Each wall is flat, endless, passes through zero and stands at right angles to its row. A trip goes straight from one point to another. Which walls does it cross, in order?
(in the rows, 128 means zero)

Walls:
(1): 82, 113
(2): 105, 98
(3): 99, 151
(4): 111, 85
(5): 131, 164
Trips:
108, 141 to 135, 80 -> 4, 5, 3
131, 66 to 152, 117 -> 1, 2
156, 129 to 151, 139 -> none
108, 97 to 179, 166 -> 1, 2, 4, 5
172, 170 to 137, 74 -> 5, 4, 2, 1
76, 116 to 115, 131 -> 5

Walls:
(1): 115, 109, 121, 148, 116, 142, 100, 128, 158
(2): 105, 121, 178, 142, 110, 117, 127, 198, 142
(3): 116, 85, 154, 107, 116, 142, 150, 157, 196
(4): 171, 103, 114, 183, 120, 227, 103, 81, 122
(5): 155, 119, 119, 156, 147, 173, 152, 152, 150
(6): 139, 86, 122, 104, 116, 185, 119, 117, 107
(7): 109, 176, 136, 149, 131, 182, 137, 183, 159
Trips:
129, 99, 164, 115, 103, 174, 138, 136, 127 to 144, 78, 120, 154, 87, 134, 99, 139, 110 -> 7
116, 62, 105, 132, 123, 94, 110, 113, 108 to 99, 149, 134, 145, 176, 105, 122, 87, 110 -> 6, 1
140, 131, 148, 152, 118, 122, 175, 99, 85 to 141, 164, 122, 112, 148, 133, 108, 140, 120 -> 7, 4
101, 64, 117, 124, 130, 161, 148, 72, 99 to 99, 124, 121, 118, 136, 151, 158, 164, 109 -> 5, 1, 7, 2, 4
168, 161, 110, 84, 127, 90, 161, 147, 90 to 84, 133, 112, 128, 163, 111, 135, 93, 164 -> 3, 1
134, 179, 106, 139, 177, 87, 71, 109, 111 to 133, 133, 123, 122, 135, 183, 161, 119, 112 -> 4, 7, 5, 6

Walls:
(1): 113, 137, 130, 154, 150, 158, 102, 145, 157, 99, 160, 156, 151, 100, 126, 128, 101, 148
(2): 137, 111, 106, 174, 128, 76, 117, 131, 98, 150, 125, 169, 127, 81, 76, 186, 123, 86
(3): 120, 144, 126, 134, 178, 111, 150, 150, 102, 82, 103, 159, 100, 71, 55, 105, 77, 84
(4): 156, 153, 128, 85, 111, 158, 110, 87, 124, 139, 137, 94, 118, 121, 126, 83, 131, 174
(5): 131, 163, 107, 185, 145, 143, 137, 141, 124, 176, 140, 142, 113, 135, 131, 159, 152, 167
Trips:
122, 124, 156, 111, 127, 95, 140, 104, 109, 138, 105, 164, 121, 96, 141, 79, 149, 128 to 123, 145, 151, 164, 148, 137, 105, 101, 141, 114, 106, 134, 106, 135, 121, 84, 122, 140 -> 2, 1, 5
113, 120, 154, 65, 153, 98, 127, 117, 181, 112, 179, 117, 140, 123, 186, 154, 134, 149 to 172, 98, 145, 196, 69, 60, 129, 94, 111, 127, 174, 96, 169, 144, 137, 95, 146, 106 -> 1, 2, 4
137, 160, 145, 113, 101, 177, 165, 139, 122, 121, 153, 81, 167, 121, 120, 120, 66, 167 to 118, 73, 172, 102, 152, 84, 85, 126, 110, 93, 112, 154, 140, 110, 131, 164, 152, 195 -> 2, 4
156, 125, 142, 66, 125, 68, 124, 123, 105, 81, 189, 110, 127, 153, 115, 108, 129, 134 to 124, 119, 128, 128, 114, 159, 116, 194, 85, 113, 103, 146, 127, 139, 134, 148, 139, 124 -> 4, 2, 5, 1
130, 130, 145, 125, 94, 139, 124, 133, 167, 133, 122, 115, 104, 108, 200, 105, 137, 126 to 114, 106, 136, 126, 94, 178, 92, 112, 178, 115, 80, 132, 176, 142, 166, 88, 185, 119 -> 1

Walls:
(1): 106, 136, 137, 140, 96, 113, 176, 98, 165, 104, 132, 149, 107, 109, 136, 140, 136, 112, 169, 144, 121, 111, 151, 148, 134, 181, 146, 119, 146, 118, 107, 175, 108, 161, 128, 144, 136, 94, 117, 128, 127, 109, 146, 134, 136, 177, 104, 128
(2): 111, 184, 111, 145, 141, 147, 94, 166, 110, 114, 114, 150, 127, 112, 161, 131, 103, 103, 190, 159, 155, 60, 122, 147, 102, 133, 135, 149, 66, 53, 98, 120, 113, 105, 124, 90, 129, 181, 140, 125, 154, 81, 175, 162, 98, 119, 163, 121
(3): 82, 173, 105, 82, 134, 91, 112, 159, 130, 138, 160, 115, 162, 96, 120, 161, 162, 182, 141, 98, 131, 159, 158, 143, 106, 176, 167, 131, 139, 153, 61, 126, 118, 107, 140, 146, 110, 120, 154, 106, 133, 109, 110, 151, 77, 100, 127, 131
(4): 101, 181, 95, 113, 118, 118, 145, 83, 136, 142, 150, 146, 92, 85, 165, 131, 145, 126, 115, 190, 137, 90, 119, 91, 138, 150, 104, 104, 143, 95, 125, 116, 104, 133, 181, 111, 73, 95, 160, 112, 112, 144, 217, 120, 116, 91, 137, 132
(5): 146, 125, 103, 144, 117, 112, 199, 125, 95, 122, 130, 103, 108, 124, 123, 130, 83, 197, 136, 183, 127, 127, 114, 59, 122, 166, 127, 130, 105, 147, 184, 46, 132, 123, 158, 118, 121, 173, 116, 93, 150, 162, 144, 81, 143, 128, 111, 165
(6): 119, 128, 105, 172, 99, 133, 110, 123, 154, 170, 91, 121, 75, 151, 111, 117, 87, 141, 125, 131, 163, 103, 107, 119, 163, 119, 104, 85, 161, 126, 143, 155, 196, 111, 96, 150, 96, 184, 115, 50, 50, 153, 143, 108, 88, 147, 145, 159
(7): 135, 165, 75, 140, 88, 81, 173, 149, 87, 178, 93, 89, 93, 120, 150, 143, 105, 106, 102, 87, 156, 132, 107, 123, 158, 145, 144, 153, 146, 76, 148, 139, 92, 205, 131, 139, 110, 53, 107, 123, 133, 170, 155, 120, 110, 153, 77, 144
(8): 45, 158, 130, 157, 145, 99, 119, 131, 176, 68, 122, 101, 98, 154, 111, 137, 145, 135, 135, 132, 159, 110, 107, 155, 135, 165, 48, 134, 141, 163, 123, 87, 109, 108, 102, 116, 145, 136, 130, 170, 145, 136, 130, 130, 131, 125, 94, 136
(9): 50, 117, 132, 149, 116, 100, 125, 142, 98, 119, 110, 132, 120, 129, 105, 87, 117, 91, 84, 81, 161, 137, 144, 130, 67, 124, 152, 83, 141, 120, 125, 163, 124, 116, 143, 194, 138, 125, 109, 122, 93, 124, 96, 114, 147, 122, 86, 157
(10): 167, 155, 93, 81, 116, 134, 123, 86, 94, 132, 152, 133, 179, 123, 103, 113, 147, 97, 129, 161, 142, 102, 111, 119, 75, 123, 119, 126, 149, 139, 135, 142, 114, 145, 112, 99, 136, 81, 140, 135, 99, 142, 167, 119, 115, 104, 128, 119
Trips:
121, 146, 129, 96, 89, 128, 152, 110, 123, 81, 136, 86, 124, 156, 125, 130, 183, 126, 159, 139, 142, 117, 185, 133, 116, 105, 178, 131, 143, 137, 150, 89, 164, 125, 180, 108, 143, 182, 167, 171, 164, 113, 82, 124, 116, 115, 158, 179 to 102, 62, 116, 193, 140, 165, 89, 85, 130, 103, 125, 67, 90, 140, 113, 138, 137, 131, 102, 117, 114, 155, 81, 137, 142, 143, 172, 161, 122, 134, 146, 142, 158, 129, 111, 186, 125, 124, 118, 140, 158, 155, 176, 119, 137, 136, 140, 129 -> 2, 9, 3, 6, 7
167, 86, 33, 121, 83, 119, 162, 140, 113, 135, 98, 126, 154, 105, 104, 122, 166, 170, 114, 89, 149, 151, 122, 147, 145, 109, 104, 108, 75, 122, 181, 117, 126, 154, 101, 115, 124, 144, 108, 131, 159, 131, 179, 100, 153, 132, 166, 111 to 167, 101, 113, 116, 137, 135, 106, 156, 95, 121, 118, 106, 135, 118, 138, 115, 158, 145, 138, 94, 69, 135, 117, 123, 120, 147, 127, 150, 112, 112, 134, 116, 116, 135, 125, 160, 132, 137, 92, 122, 95, 124, 100, 120, 121, 97, 160, 111 -> 6, 3, 10, 7, 5

Walls:
(1): 170, 128, 77, 108, 175, 138, 140, 189, 201, 113, 116, 109, 147, 84, 125, 139, 119, 124, 156, 143, 139, 188, 133, 125, 147, 94, 120, 90, 106, 130, 181, 138, 146, 129, 121, 135, 151, 187, 115, 181, 127, 119, 110, 141, 120, 133, 148, 178
(2): 180, 70, 128, 114, 106, 87, 143, 131, 149, 154, 127, 121, 186, 127, 143, 121, 100, 144, 110, 146, 131, 110, 123, 112, 125, 107, 148, 68, 187, 135, 131, 125, 204, 148, 138, 116, 112, 138, 138, 120, 100, 137, 131, 149, 91, 155, 153, 107
(3): 139, 148, 89, 103, 129, 120, 108, 120, 159, 153, 144, 142, 92, 109, 130, 160, 118, 127, 144, 133, 137, 156, 141, 131, 168, 96, 113, 152, 70, 99, 173, 117, 180, 111, 170, 134, 119, 125, 136, 129, 150, 165, 160, 74, 76, 84, 191, 161
(4): 119, 133, 153, 134, 145, 142, 134, 129, 70, 124, 64, 134, 167, 78, 96, 109, 86, 190, 160, 53, 155, 109, 121, 118, 161, 101, 111, 115, 71, 93, 112, 131, 153, 143, 189, 189, 180, 124, 149, 136, 176, 168, 72, 147, 143, 86, 126, 122
(5): 96, 125, 109, 198, 135, 115, 130, 156, 144, 81, 158, 151, 132, 92, 78, 113, 195, 103, 167, 116, 105, 124, 110, 107, 109, 158, 142, 173, 118, 102, 127, 105, 163, 148, 145, 155, 103, 189, 192, 111, 98, 111, 87, 133, 145, 106, 187, 125
(6): 118, 161, 136, 105, 121, 94, 157, 157, 83, 145, 106, 116, 107, 133, 94, 156, 110, 115, 168, 94, 112, 101, 128, 100, 161, 82, 120, 173, 64, 121, 125, 145, 69, 161, 118, 138, 115, 150, 87, 108, 95, 103, 86, 137, 126, 141, 116, 116
Trips:
134, 108, 105, 123, 139, 151, 105, 130, 125, 157, 129, 117, 139, 96, 113, 175, 142, 190, 111, 110, 196, 142, 77, 154, 93, 172, 176, 143, 137, 145, 144, 130, 151, 134, 117, 129, 124, 125, 139, 116, 154, 138, 134, 108, 85, 138, 183, 125 to 105, 187, 150, 122, 122, 146, 116, 159, 123, 116, 185, 115, 173, 170, 124, 133, 98, 161, 92, 112, 82, 211, 103, 100, 116, 106, 142, 180, 126, 120, 122, 133, 127, 161, 129, 88, 175, 161, 95, 133, 101, 99, 114, 115, 181, 156, 177, 124 -> 4, 2, 6, 3
156, 119, 115, 129, 150, 134, 132, 77, 131, 121, 158, 160, 144, 76, 106, 147, 127, 169, 112, 124, 97, 71, 169, 112, 118, 129, 116, 174, 125, 124, 129, 92, 87, 134, 160, 108, 146, 162, 134, 125, 97, 108, 168, 110, 149, 114, 134, 106 to 138, 127, 173, 175, 174, 119, 76, 125, 118, 94, 173, 137, 134, 147, 153, 120, 131, 162, 92, 93, 143, 142, 138, 133, 109, 87, 94, 132, 160, 120, 142, 157, 168, 142, 117, 127, 89, 154, 161, 113, 104, 130, 170, 151, 106, 79, 93, 103 -> 6, 4, 2, 3
144, 157, 135, 94, 127, 133, 118, 153, 158, 130, 73, 128, 93, 122, 104, 148, 156, 175, 159, 135, 155, 124, 108, 123, 119, 138, 157, 137, 171, 146, 87, 151, 116, 158, 109, 100, 122, 67, 112, 127, 136, 71, 129, 110, 161, 115, 133, 138 to 133, 120, 82, 187, 120, 91, 126, 111, 95, 117, 77, 146, 155, 139, 168, 100, 191, 136, 143, 138, 151, 97, 92, 141, 91, 153, 106, 119, 168, 144, 158, 140, 146, 136, 140, 78, 149, 75, 128, 122, 105, 109, 176, 61, 118, 132, 113, 83 -> 6, 2
128, 166, 88, 177, 164, 105, 110, 87, 99, 120, 134, 106, 109, 101, 123, 103, 82, 159, 128, 152, 115, 122, 157, 143, 143, 89, 133, 183, 133, 141, 124, 133, 124, 171, 141, 149, 169, 128, 180, 128, 148, 133, 117, 164, 155, 99, 126, 123 to 159, 115, 98, 108, 130, 103, 172, 137, 128, 155, 151, 115, 101, 140, 92, 128, 120, 135, 136, 150, 124, 132, 154, 93, 180, 127, 114, 106, 87, 89, 161, 75, 116, 132, 125, 101, 144, 132, 101, 144, 171, 151, 131, 97, 111, 123, 115, 185 -> 1, 5
167, 233, 151, 175, 104, 142, 78, 105, 144, 93, 155, 103, 101, 179, 113, 120, 169, 122, 153, 149, 137, 105, 113, 140, 91, 98, 163, 163, 140, 63, 150, 116, 137, 115, 156, 100, 154, 177, 140, 75, 154, 133, 129, 99, 132, 141, 144, 147 to 139, 150, 140, 90, 143, 144, 122, 119, 126, 132, 131, 132, 152, 126, 100, 126, 112, 148, 51, 162, 133, 150, 125, 133, 157, 149, 116, 80, 125, 111, 183, 213, 121, 140, 139, 71, 100, 136, 144, 144, 142, 136, 77, 155, 178, 147, 129, 126 -> 1, 5, 3, 2, 4

Walls:
(1): 129, 114, 118, 199, 161, 99, 154, 128, 126, 131, 107, 121, 123, 185, 150, 138, 175, 138, 84, 93, 100, 109, 143, 84, 149, 111, 95, 126, 114, 169, 109, 130, 100, 152, 149, 94, 172, 124, 124, 73, 94, 125, 120, 143, 180, 74, 163, 111
(2): 111, 128, 108, 117, 142, 103, 104, 142, 84, 147, 74, 116, 97, 155, 178, 138, 113, 139, 196, 139, 99, 127, 150, 87, 138, 145, 131, 143, 117, 132, 118, 141, 100, 99, 99, 148, 148, 127, 123, 110, 128, 100, 147, 148, 167, 80, 116, 126
(3): 124, 91, 123, 126, 84, 136, 117, 118, 77, 102, 112, 129, 155, 165, 93, 133, 191, 145, 136, 140, 112, 162, 88, 136, 120, 104, 118, 159, 135, 105, 134, 122, 137, 119, 138, 105, 93, 123, 128, 109, 106, 124, 140, 136, 115, 134, 112, 167
(4): 141, 162, 128, 87, 135, 115, 90, 134, 126, 171, 141, 149, 155, 135, 118, 153, 137, 107, 159, 132, 121, 182, 144, 139, 161, 143, 148, 118, 147, 116, 125, 157, 107, 105, 107, 192, 113, 129, 159, 96, 168, 183, 96, 108, 89, 159, 131, 119
(5): 109, 125, 121, 158, 114, 149, 110, 134, 193, 92, 151, 120, 140, 151, 107, 81, 143, 120, 100, 170, 164, 132, 158, 107, 143, 126, 119, 122, 135, 146, 161, 185, 104, 129, 110, 77, 138, 68, 118, 193, 140, 119, 107, 139, 122, 177, 94, 117
(6): 108, 118, 108, 160, 127, 142, 160, 174, 133, 114, 164, 108, 167, 112, 122, 124, 93, 165, 150, 138, 93, 101, 102, 94, 109, 162, 143, 138, 87, 151, 124, 97, 145, 102, 103, 100, 125, 161, 99, 151, 128, 130, 122, 111, 103, 91, 104, 126
(7): 86, 127, 118, 180, 111, 150, 144, 111, 120, 137, 156, 111, 140, 119, 83, 96, 168, 108, 115, 140, 123, 127, 155, 121, 111, 170, 149, 167, 161, 91, 155, 136, 131, 116, 79, 112, 128, 112, 138, 154, 82, 144, 140, 129, 120, 121, 134, 170
(8): 76, 128, 121, 149, 119, 150, 127, 161, 128, 149, 110, 99, 145, 137, 112, 151, 93, 148, 121, 162, 111, 113, 185, 164, 124, 130, 163, 158, 127, 102, 115, 108, 170, 143, 149, 153, 109, 129, 136, 198, 140, 117, 113, 139, 111, 94, 78, 99
(9): 108, 148, 133, 97, 122, 114, 107, 133, 81, 99, 100, 92, 144, 87, 132, 91, 89, 186, 152, 87, 124, 88, 136, 131, 166, 75, 182, 91, 160, 153, 140, 113, 116, 143, 158, 109, 89, 134, 148, 119, 78, 114, 153, 143, 53, 141, 124, 150
(10): 71, 99, 157, 125, 163, 164, 131, 178, 74, 149, 98, 150, 120, 113, 119, 140, 149, 102, 125, 114, 162, 61, 109, 158, 111, 164, 173, 107, 128, 133, 167, 134, 132, 122, 87, 181, 134, 106, 128, 140, 157, 154, 90, 160, 85, 135, 178, 192
Trips:
164, 122, 161, 141, 152, 118, 121, 142, 134, 155, 104, 136, 129, 92, 125, 136, 155, 72, 81, 119, 162, 113, 115, 110, 99, 103, 162, 121, 104, 133, 123, 169, 128, 76, 140, 151, 111, 119, 117, 137, 113, 120, 138, 71, 157, 131, 163, 123 to 157, 123, 87, 111, 131, 158, 147, 133, 134, 154, 125, 107, 124, 150, 104, 170, 83, 148, 101, 126, 179, 111, 128, 123, 144, 118, 106, 134, 108, 130, 118, 132, 133, 104, 135, 140, 118, 145, 91, 103, 93, 146, 133, 120, 175, 175, 115, 113 -> 4, 10
170, 153, 127, 136, 144, 76, 107, 140, 111, 130, 171, 126, 95, 168, 107, 123, 137, 134, 199, 136, 122, 203, 121, 134, 129, 118, 141, 113, 160, 161, 122, 152, 124, 161, 107, 102, 106, 174, 191, 98, 140, 125, 124, 163, 115, 145, 164, 178 to 117, 156, 116, 168, 148, 99, 121, 136, 135, 113, 98, 91, 174, 122, 110, 170, 164, 110, 136, 163, 111, 131, 128, 126, 137, 141, 146, 128, 136, 122, 107, 142, 160, 92, 139, 104, 107, 109, 114, 131, 108, 105, 131, 155, 174, 131, 135, 89 -> 1, 7, 9, 5, 8, 6, 4
121, 182, 169, 149, 107, 127, 138, 114, 135, 149, 106, 120, 103, 137, 179, 163, 128, 187, 168, 135, 65, 117, 125, 157, 142, 126, 82, 147, 168, 101, 83, 119, 111, 119, 109, 177, 162, 128, 94, 107, 124, 188, 177, 134, 135, 101, 158, 142 to 184, 141, 131, 144, 138, 120, 102, 198, 126, 115, 168, 132, 125, 124, 87, 165, 126, 109, 167, 122, 116, 172, 136, 158, 122, 117, 107, 140, 75, 100, 117, 122, 95, 131, 110, 85, 157, 80, 125, 154, 126, 66, 118, 106, 128, 151, 165, 162 -> 3, 6, 1, 5, 2
138, 143, 153, 113, 142, 117, 116, 121, 145, 125, 99, 75, 162, 127, 74, 109, 135, 7, 135, 134, 64, 133, 172, 116, 175, 127, 115, 154, 119, 130, 166, 138, 119, 69, 186, 119, 147, 115, 90, 130, 112, 155, 83, 122, 86, 122, 116, 123 to 117, 120, 117, 150, 173, 145, 185, 80, 122, 87, 152, 136, 116, 123, 90, 150, 106, 119, 77, 99, 157, 127, 119, 138, 102, 89, 137, 159, 101, 136, 114, 124, 113, 134, 93, 161, 94, 155, 113, 148, 88, 142, 140, 113, 121, 114, 89, 125 -> 6, 4, 5

Walls:
(1): 154, 109, 147, 148, 140, 126, 112, 131, 112, 140, 145, 102, 173, 156, 129, 183, 123, 170, 152, 134, 137, 100, 87, 148, 102, 140, 96, 125, 134, 102, 157, 100, 153, 169, 105, 84, 93, 121, 121, 97, 156, 144, 156, 109, 174, 100, 160, 90
(2): 196, 77, 115, 130, 147, 135, 146, 104, 208, 123, 69, 104, 130, 122, 117, 104, 142, 129, 117, 122, 139, 113, 88, 104, 123, 112, 130, 139, 126, 136, 80, 163, 154, 159, 149, 153, 179, 110, 103, 106, 106, 119, 109, 122, 169, 103, 120, 98
(3): 103, 120, 144, 88, 123, 152, 148, 112, 126, 154, 110, 143, 168, 132, 114, 186, 168, 159, 150, 92, 148, 123, 96, 93, 113, 183, 115, 127, 178, 100, 131, 132, 75, 145, 144, 147, 140, 110, 92, 110, 81, 109, 124, 126, 183, 118, 89, 145
(4): 150, 161, 120, 165, 90, 138, 148, 137, 125, 160, 116, 124, 128, 112, 98, 181, 86, 114, 177, 102, 126, 113, 103, 83, 96, 123, 159, 122, 116, 110, 170, 101, 151, 105, 75, 149, 154, 100, 158, 123, 97, 142, 119, 175, 130, 189, 146, 153
(5): 106, 125, 99, 85, 98, 88, 115, 167, 71, 91, 143, 116, 165, 96, 95, 165, 100, 101, 117, 125, 139, 151, 153, 129, 165, 131, 150, 209, 116, 152, 109, 114, 110, 179, 73, 70, 166, 117, 166, 95, 141, 78, 161, 166, 98, 169, 190, 98
(6): 109, 108, 164, 157, 125, 116, 121, 155, 123, 146, 135, 145, 159, 92, 130, 128, 138, 149, 120, 128, 113, 154, 83, 111, 172, 140, 142, 125, 164, 162, 138, 180, 140, 121, 104, 90, 117, 118, 153, 114, 173, 120, 114, 117, 129, 173, 143, 132
(7): 98, 140, 137, 124, 131, 101, 125, 120, 141, 92, 130, 108, 140, 161, 169, 139, 78, 169, 86, 92, 133, 96, 152, 135, 86, 110, 77, 112, 117, 151, 123, 120, 146, 163, 147, 146, 145, 158, 166, 133, 156, 133, 120, 90, 134, 179, 173, 169
(8): 135, 143, 143, 160, 100, 101, 162, 138, 143, 158, 111, 145, 100, 168, 115, 122, 116, 171, 124, 76, 149, 124, 147, 128, 117, 170, 150, 106, 120, 153, 91, 84, 67, 118, 120, 101, 113, 152, 132, 97, 118, 213, 129, 114, 125, 87, 169, 83
(9): 178, 138, 130, 157, 117, 108, 89, 119, 166, 113, 145, 174, 133, 193, 111, 121, 134, 147, 153, 107, 130, 106, 105, 142, 145, 140, 126, 163, 154, 105, 119, 119, 167, 117, 103, 120, 138, 117, 132, 109, 124, 90, 106, 108, 194, 120, 147, 140
(10): 138, 103, 145, 123, 129, 180, 153, 143, 139, 100, 129, 152, 133, 176, 125, 139, 112, 92, 165, 138, 155, 160, 141, 144, 141, 156, 137, 178, 135, 129, 156, 112, 104, 114, 125, 88, 116, 138, 156, 37, 124, 118, 188, 98, 106, 122, 107, 122
(11): 122, 109, 108, 149, 116, 161, 152, 99, 88, 110, 135, 162, 141, 98, 163, 114, 155, 79, 112, 115, 113, 139, 114, 100, 141, 83, 145, 72, 128, 150, 122, 66, 67, 173, 140, 120, 118, 110, 113, 125, 128, 161, 125, 78, 104, 153, 121, 88
Trips:
97, 102, 101, 63, 96, 91, 144, 133, 127, 85, 144, 118, 147, 182, 109, 93, 154, 133, 101, 151, 166, 124, 129, 129, 140, 147, 171, 114, 157, 119, 49, 113, 113, 113, 78, 160, 121, 135, 131, 139, 109, 188, 163, 140, 175, 170, 125, 162 to 71, 137, 127, 111, 73, 89, 155, 146, 198, 108, 91, 157, 114, 131, 147, 125, 70, 96, 102, 135, 142, 129, 153, 182, 125, 132, 132, 143, 119, 91, 127, 198, 168, 117, 97, 148, 112, 156, 130, 145, 140, 138, 137, 62, 139, 99, 161, 196 -> 3, 10, 5, 8
63, 135, 149, 120, 64, 99, 91, 182, 102, 112, 142, 152, 109, 91, 162, 157, 142, 53, 119, 116, 161, 94, 80, 90, 132, 193, 117, 80, 157, 62, 152, 96, 93, 141, 139, 137, 145, 133, 114, 127, 90, 142, 107, 111, 147, 136, 162, 102 to 165, 88, 145, 137, 105, 150, 110, 146, 169, 112, 123, 193, 154, 127, 124, 153, 101, 85, 117, 108, 119, 141, 80, 141, 133, 109, 143, 103, 105, 112, 109, 113, 158, 131, 148, 122, 80, 159, 125, 114, 189, 125, 126, 124, 101, 120, 142, 144 -> 9, 10, 5, 3, 7, 2, 8, 4
